Every row gives one point. To make a cloud, some directions were put in groups of two or more. Within a group, all points are equally far from the middle, so they leave a hole (a ring in 2 directions, a hollow ball in 3). The other directions are filled evenly. Then the cloud was stretched, turned, moved and blurred a little. How many holes are there, and how many directions does each take, smallest first?

Cloud, 19 rows:
[[-0.14 -0.13 -0.45]
 [-0.52  0.13  0.47]
 [ 0.70  0.17 -0.14]
 [ 0.84 -0.32 -0.47]
 [-0.46  0.78 -0.18]
 [ 0.75 -0.10 -0.54]
 [ 0.79  0.05  0.06]
 [ 0.32  0.11 -0.29]
 [-0.73 -0.65  0.21]
 [-0.07  0.63 -0.21]
 [ 0.74 -0.23  0.55]
 [ 0.20 -0.27  0.13]
 [ 0.23  0.18  0.74]
 [ 0.60 -0.10  0.29]
 [ 0.72 -0.01  0.10]
 [-0.02 -0.44 -0.53]
 [ 0.49 -0.49 -0.20]
 [-0.30  0.44  0.49]
 [ 0.29 -0.56  0.03]]
Holes: 0

Cloud, 27 rows:
[[ 0.36 -0.01 -0.10 -0.53]
 [-0.33 -0.71  0.06  0.20]
 [ 0.56  0.27 -0.16 -0.28]
 [ 0.51  0.66  0.30  0.76]
 [ 0.55  0.79  0.33  0.53]
 [ 0.71 -0.14  0.50  0.10]
 [ 0.05 -0.23 -0.12 -0.65]
 [ 0.68 -0.29  0.35 -0.16]
 [-0.48 -0.05 -0.43 -0.26]
 [-0.18 -0.72 -0.14  0.35]
 [ 0.79 -0.28  0.28  0.16]
 [-0.33 -0.20 -0.54  0.23]
 [-0.08 -0.39 -0.08 -0.62]
 [ 0.63  0.27 -0.17 -0.18]
 [ 0.74 -0.11  0.46  0.41]
 [-0.38  0.30 -0.46  0.48]
 [-0.51  0.49  0.14 -0.04]
 [ 0.62  0.50 -0.27  0.28]
 [-0.20 -0.08  0.23  0.81]
 [-0.14 -0.51  0.16  0.63]
 [ 0.02  0.31  0.19  0.97]
 [ 0.04 -0.66 -0.13  0.51]
 [ 0.62 -0.28  0.17 -0.35]
 [ 0.51  0.82 -0.05  0.56]
 [ 0.01 -0.67 -0.07  0.52]
 [-0.30 -0.74 -0.05  0.25]
 [ 0.27  0.63  0.09  0.94]]
Holes: 2 (2, 2)
